Each point is reached from the start by the listed moves, each made 0, 1 or 2 times, or once backwards (-1), plus a little noise. Is the number of moves made odd or even? Then give how often each move was made.

Moves:
(1): [ 0.25  0.29 -0.11]
(2): [-0.08  0.17  0.27]
Start: [-0.07  0.03  0.23]
Points:
[ 0.27  0.13 -0.15] -> even (1, -1)
[-0.42 -0.08  0.62] -> even (-1, 1)
[0.10 0.51 0.41] -> even (1, 1)
[ 0.01 -0.17 -0.03] -> odd (0, -1)

Moves:
(1): [ 0.24 -0.02  0.07 -0.09 -0.02 -0.12]
(2): [0.02 0.21 0.04 0.01 0.01 0.04]
(3): [-0.12  0.01  0.17 -0.07  0.06 -0.06]
(4): [ 0.06 -0.01  0.06  0.16  0.11  0.01]
(5): [ 0.01  0.06 -0.15 -0.12  0.23 -0.02]
(6): [ 0.03 -0.14  0.08 -0.09  0.08  0.22]
Start: [ 0.10 -0.07  0.05  0.03 -0.02 -0.03]
Points:
[ 0.29 -0.15  0.77 -0.07  0.45  0.22] -> even (1, 1, 2, 2, 0, 2)
[ 0.18 -0.37 -0.02 -0.03  0.39  0.16] -> even (0, -1, 0, 1, 1, 1)
[ 0.56  0.43  0.47  0.19  0.14 -0.46] -> even (2, 2, 1, 2, 0, -1)
[ 0.49 -0.35  0.36 -0.33  0.81 -0.23] -> even (2, -1, 2, 2, 2, 1)
[ 0.61 -0.13  0.46 -0.35  0.51  0.14] -> even (2, 1, 1, 1, 1, 2)

Moves:
(1): [ 0.15  0.06  0.06  0.01 -0.03 -0.01 -0.02 -0.14 -0.05 -0.07  0.05  0.09]
(2): [ 0.00  0.18 -0.02 -0.17  0.14  0.03 -0.01 -0.11  0.00  0.10 -0.03 -0.12]
(3): [-0.03 -0.23  0.23  0.07  0.10 -0.14 -0.14 -0.03  0.03  0.20  0.21 -0.06]
(4): [ 0.08  0.20  0.06  0.29  0.14  0.03  0.01  0.05 -0.04  0.27  0.06  0.09]
(5): [-0.07 -0.10 -0.05  0.05  0.16  0.03  0.09 -0.05 -0.04 -0.06 -0.01  0.07]
(6): [ 0.04 -0.02  0.03 -0.05 -0.04  0.27 -0.07  0.07 -0.06  0.01  0.06  0.11]
(7): [ 0.00 -0.06  0.13 -0.03 -0.21  0.09  0.33 -0.08 -0.14  0.03  0.03 -0.03]
(8): [ 0.04  0.07 -0.01 -0.02  0.08 -0.08  0.11  0.19  0.04 -0.07  0.10  0.00]
(9): [ 0.16 -0.04 -0.09 -0.02  0.06 -0.01  0.03 -0.09  0.18  0.24  0.01  0.04]
(10): [ 0.07 -0.07 -0.09 -0.13 -0.01 -0.02  0.00 -0.04 -0.21  0.13  0.14  0.20]
(11): [-0.15  0.04 -0.12 -0.02 -0.16  0.09  0.01 -0.14  0.05 -0.04  0.21 -0.05]
Start: [-0.07  0.03  0.01 -0.10  0.03 -0.05 -0.06  0.03 -0.10 -0.15  0.09  0.11]
Points:
[ 0.40  0.35  0.15 -0.24  0.65 -0.25 -0.07 -0.25 -0.12  0.73  0.61  0.22] -> even (1, 2, 1, 1, 0, 0, 0, 1, 1, 1, 0)
[ 0.01  0.04  0.54  0.04  0.16 -0.07 -0.03  0.02 -0.28  0.70 -0.01 -0.10] -> even (-1, 1, 1, 1, -1, 0, 1, -1, 0, 0, -1)
[-0.53 -0.34 -0.36 -0.32 -0.13 -0.20  0.73  0.21 -0.53 -0.91  0.01  0.29] -> odd (-1, -1, -1, -1, 2, -1, 1, 1, -1, 1, 0)
[ 0.58  0.47  0.54 -0.19  0.17  0.18  0.60 -0.13  0.23  0.78  0.55 -0.15] -> even (1, 2, 1, 1, -1, 1, 2, 2, 2, -1, 0)
[ 0.23  0.67 -0.24 -0.41  0.34  0.43  0.02  0.22  0.33  0.77  0.59  0.05] -> even (-1, 2, 0, 1, -1, 2, 0, 2, 2, 0, 1)
[-0.65 -0.40  0.05 -0.85 -0.22 -0.07  0.52 -0.74 -0.84  0.09  0.51 -0.17] -> even (-1, 2, 1, -1, 1, -1, 2, -1, -1, 2, 1)
[ 0.00 -0.53  0.76 -0.13 -0.18 -0.24 -0.02 -0.41 -0.01 -0.28  0.43 -0.15] -> odd (2, 0, 2, -1, 0, 0, 1, 0, 0, -1, 0)

Moves:
(1): [ 0.18  0.23  0.04  0.04 -0.10  0.04 -0.09 -0.09  0.03 -0.01  0.11  0.01
 -0.01 -0.02 -0.12 -0.05 -0.08 -0.05 -0.03 -0.05 -0.10]
(2): [-0.19  0.02 -0.03 -0.13  0.10  0.01 -0.01 -0.06 -0.02  0.01  0.03  0.10
  0.03 -0.08 -0.05 -0.11 -0.06 -0.07  0.09  0.11 -0.10]
(3): [ 0.05  0.02  0.09  0.00  0.23 -0.08  0.08 -0.06 -0.06  0.07 -0.14  0.13
 -0.02 -0.03 -0.07 -0.12  0.04 -0.21  0.14 -0.08 -0.14]
(4): [ 0.03  0.03  0.02  0.12  0.02 -0.11  0.09  0.02 -0.01 -0.08  0.02 -0.10
  0.05 -0.06 -0.06  0.10  0.10  0.01 -0.16  0.04 -0.09]
(5): [ 0.16  0.05  0.08  0.09  0.00  0.08 -0.01  0.11  0.03  0.08  0.11  0.03
 -0.04 -0.15 -0.03 -0.12 -0.01 -0.05 -0.07  0.17 -0.05]
(6): [-0.04 -0.16  0.07 -0.06  0.04  0.09 -0.10 -0.15  0.00  0.06  0.01  0.08
 -0.07 -0.13 -0.02  0.07 -0.02 -0.06  0.04 -0.03 -0.07]
(7): [-0.06 -0.11  0.00  0.04 -0.05 -0.01  0.27  0.00  0.08 -0.16 -0.15  0.03
  0.12 -0.01 -0.12  0.02 -0.02 -0.03  0.00  0.00 -0.03]
(8): [ 0.10 -0.13 -0.13  0.14  0.04 -0.06  0.06  0.24 -0.02 -0.17 -0.08  0.12
 -0.05  0.10 -0.04 -0.15  0.02 -0.13  0.07  0.06 -0.07]
(9): [ 0.00 -0.05  0.09 -0.09  0.08 -0.03  0.03  0.00  0.12  0.01 -0.02  0.12
  0.15  0.02 -0.03 -0.09  0.09  0.09 -0.06  0.02 -0.01]
(10): [-0.01  0.03 -0.03  0.11  0.03  0.09  0.01  0.10  0.06  0.01 -0.03  0.05
 -0.02  0.01  0.18 -0.04  0.03 -0.01 -0.07  0.04 -0.08]
(11): [ 0.06 -0.04  0.06  0.04 -0.01  0.00  0.01 -0.07  0.04  0.05  0.12 -0.11
  0.00 -0.12 -0.05 -0.18 -0.03  0.03 -0.02  0.02 -0.14]
(12): [-0.10 -0.02  0.05 -0.03  0.05 -0.05  0.04  0.08  0.11 -0.02 -0.05  0.06
  0.02  0.15  0.04  0.06 -0.11  0.00  0.02  0.06  0.04]
(13): [ 0.17 -0.01 -0.17  0.21  0.00 -0.11  0.25 -0.06  0.12 -0.13  0.00  0.06
  0.18  0.14  0.09  0.13  0.08  0.03  0.02  0.08  0.20]
(14): [ 0.02 -0.03 -0.04 -0.07  0.19  0.06  0.01  0.08  0.22 -0.11 -0.03  0.00
 -0.05  0.10  0.11  0.05 -0.12  0.13  0.07 -0.10  0.13]
(15): [-0.27 -0.05  0.07 -0.01 -0.07 -0.12  0.15  0.03  0.06 -0.19  0.01  0.06
 -0.09  0.11 -0.02 -0.01  0.03 -0.06  0.05 -0.04  0.22]
(16): [ 0.20  0.09  0.09 -0.14 -0.01 -0.12  0.08  0.07  0.09  0.06 -0.01 -0.04
 -0.09 -0.13  0.17  0.03  0.05  0.09 -0.03  0.06 -0.16]
(17): [ 0.00  0.08  0.00 -0.02 -0.03  0.03  0.16 -0.02 -0.08 -0.01  0.11  0.06
  0.06  0.08 -0.10  0.04  0.01 -0.01 -0.01 -0.14 -0.05]
(18): [-0.02  0.00  0.08 -0.02 -0.02 -0.13 -0.11  0.03  0.11  0.05 -0.01 -0.05
  0.04 -0.14  0.13  0.06 -0.09  0.10 -0.14 -0.06  0.03]
Start: [-0.16  0.06 -0.12 -0.03  0.03 -0.07  0.24 -0.14  0.19  0.03 -0.11  0.02
  0.01 -0.05  0.07 -0.04 -0.16  0.17  0.01  0.28 -0.02]
Points:
[-0.26 -0.47 -0.21  0.40 -0.07  0.04  1.07  0.07  0.39 -0.52  0.47  0.53
 -0.02 -0.25 -0.42 -0.53 -0.49 -0.35  0.21  0.83 -0.38] -> even (0, 2, -1, 0, 2, 2, 1, 2, -1, 0, 2, 1, 1, 0, 1, 0, 2, 0)
[-1.23 -0.69  0.43 -0.20  0.59 -1.04  1.11 -0.51  0.55 -0.71 -0.65  0.49
  0.18 -0.46 -0.54 -0.12 -0.36 -0.49  0.25  0.12 -0.40] -> odd (0, 2, 2, 2, -1, 2, 2, 1, 0, -1, 1, 1, 0, 0, 2, 0, 0, 2)
[ 0.25 -0.10 -0.13  0.62 -0.33 -0.22  0.76  0.15  0.33 -0.14 -0.05 -0.40
  0.09 -0.18  0.26  0.25 -0.11  0.26 -0.57  0.47 -0.99] -> odd (0, -1, -1, 2, -1, 1, 1, 1, -1, 2, 2, 2, 0, -1, -1, 1, 1, 0)
[-0.69 -0.19  0.43 -0.03  0.53 -1.09  1.21  0.16  0.70 -0.64 -0.78  0.65
  0.14  0.05  0.19  0.28  0.09 -0.19 -0.14 -0.10 -0.23] -> even (0, 0, 2, 2, -1, 1, 1, 1, 1, 1, -1, 1, 0, 0, 2, 1, 1, 2)
[ 0.38  0.16 -0.43  0.83  0.22  0.48 -0.06  0.59  0.65 -0.16 -0.07 -0.33
 -0.18 -0.13  0.62  0.39 -0.28  0.46 -0.58  0.59  0.17] -> odd (0, -1, -1, 2, 2, 0, 0, 0, -1, 2, -1, 0, 0, 2, -1, -1, -1, 0)
[ 0.89  0.43  0.13  0.21  0.31  0.06  0.85 -0.44  0.52  0.18 -0.27  0.51
  0.15  0.14 -0.10 -0.22 -0.34 -0.31  0.39  0.14 -0.81] -> odd (2, -1, 2, -1, 0, 1, 1, 0, 0, 1, 1, 2, 1, 0, -1, 1, 1, -1)
[-0.24  0.62  0.34 -0.86  0.29 -0.36  0.01  0.04  0.24  0.41 -0.40  0.46
 -0.11 -0.36  0.16 -0.61 -0.27 -0.11  0.26  0.72 -0.73] -> even (1, 2, 1, -1, 0, -1, 0, 0, 1, 0, -1, 1, -1, -1, 0, 2, -1, 0)
[-0.49 -0.59  0.10  0.85 -0.37 -0.35  0.66  0.53  0.19 -0.50  0.25  0.27
 -0.06 -0.28 -0.06  0.11  0.14 -0.13 -0.73  0.37  0.11] -> even (-1, -1, -1, 2, 2, 2, 0, 2, 0, 1, 0, 0, 0, -1, 2, -1, 2, 2)
